Every row gives one point. To make a cloud, some directions were put in groups of two or more. Within a group, all points are equally far from the middle, so they leave a hole (a ring in 2 directions, a hollow ball in 3). The other directions are filled evenly. Then the cloud was stretched, turned, moved and blurred a little. Count the holes, and give their numbers of directions, smallest first.

Cloud (13 x 2):
[[ 35  26]
 [ 27  55]
 [  4  58]
 [ 34 -41]
 [-14   2]
 [-43  39]
 [ 15  60]
 [-20 -33]
 [-26 -31]
 [-32   3]
 [ -2  16]
 [-16 -22]
 [-59   5]]
Holes: 0

Cloud:
[[-41 -21]
 [-49  34]
 [ -6  52]
 [ -5  44]
 [ 34  65]
 [ 43  31]
 [ 31 -18]
 [ 31 -22]
 [ 25  -7]
 [ -5  11]
 [  7  10]
 [-14  45]
 [ 44  19]
 [ 35 -43]]
Holes: 0

Cloud, 19 rows:
[[-69 -27  33]
 [ 23  28  63]
 [-21  49 -14]
 [ -1 -40 -37]
 [ 28  50  26]
 [ 13  36 -71]
 [-26   5   9]
 [ 38   1 -23]
 [ -5  51  -4]
 [-20  11 -44]
 [ -6  27   1]
 [-18  50  15]
 [ 25  43  41]
 [ 35  51   5]
 [ 10  32  31]
 [ 28  -3  50]
 [  6  49  17]
 [ -4 -58 -14]
 [-13  10  29]]
Holes: 0

Cloud, 29 rows:
[[ 26   0  15  43]
 [ 19  11 -18  34]
 [-39 -33  17  30]
 [-22 -28  54   0]
 [  0  46 -39 -63]
 [ 41  19 -45 -38]
 [  9 -35 -38 -11]
 [ -4 -38  -3 -54]
 [-22 -29 -18 -53]
 [ 19  47 -33 -68]
 [  0  34   7 -77]
 [-25   3  51 -24]
 [ 50 -17  28 -14]
 [ 18 -42  -6 -43]
 [-48   1  27  13]
 [-13 -25  13 -63]
 [ 44 -18 -23 -38]
 [-21  42  31   2]
 [ 17  29 -16  30]
 [-46 -27  -6  15]
 [ 51 -16  -1 -37]
 [ 23  16   1  39]
 [ 35   9  25  33]
 [-30  36  29   4]
 [  2 -40  44 -22]
 [ -1 -42 -26 -36]
 [ 22  46 -39 -62]
 [-15  -7  17 -69]
 [-36  29 -34 -39]]
Holes: 2 (2, 2)

Cloud, 53 rows:
[[-44  25  36   4 -35 -26]
 [ -3  19 -15 -53 -36 -61]
 [ 64  19 -33 -20  14  21]
 [-27  -5 -17  42 -21 -24]
 [-25  22  45 -28 -10 -63]
 [  7  49  -3 -53 -18  26]
 [  3 -61 -35  19   6 -18]
 [-44  37  51 -18  10 -21]
 [ 15 -35  36 -39  23 -37]
 [-49  23  -8 -25  32 -56]
 [ -9  -2  12 -56 -28 -58]
 [  0  17 -31  29 -50 -19]
 [-64  -8  -4 -20   3 -56]
 [-53  29 -62 -31 -15   6]
 [-34   8   3  -9  19 -78]
 [-65   5 -18 -17  17 -49]
 [-13  21 -83 -30 -31 -26]
 [-13 -12 -50  24  35  28]
 [-38  25 -56 -59  -8  -8]
 [-18 -42  19  -5 -17  16]
 [-23  62 -17 -33 -29  26]
 [ 24 -61 -40 -31 -20  -2]
 [-16 -35 -30  14  35 -51]
 [  4  44   1 -50  -4  32]
 [-45  21  19 -24  24 -67]
 [-38  51  22 -30   8  17]
 [ 41  29 -38 -12  52  -4]
 [  3  64 -40 -39   2 -34]
 [ 56 -14  11 -25  -6 -11]
 [  5   3  20 -27 -51   9]
 [  4 -21  21  20  31  17]
 [-18 -35  16   4  17  29]
 [-10 -59 -29  11  37 -12]
 [ 25 -29 -66 -57   7  21]
 [ -2  18 -29 -67 -35 -41]
 [ 19  33 -40  20 -45 -10]
 [-19  33 -26 -74  11 -15]
 [  7  56 -25  10  37  -8]
 [ 36 -45 -74  -7 -20   3]
 [ 18  30 -13  15  53   4]
 [-28 -59  -2 -26  27  -3]
 [-14  38  15   3 -52 -36]
 [-24  20 -17 -72  25 -11]
 [-30  20   6  42   0 -24]
 [ 59  24 -37 -19  31  15]
 [  0 -29 -18 -29 -54  23]
 [ -9 -30 -23 -50  52   7]
 [-26  38  23  26  15 -41]
 [ 38 -48 -16 -47  -3 -27]
 [-10  46 -16  25  33  -2]
 [ 13  32 -72 -25  23 -32]
 [ 16  -8   0 -26 -51  26]
 [-63  44 -20   2  -6  12]]
Holes: 3 (2, 2, 2)
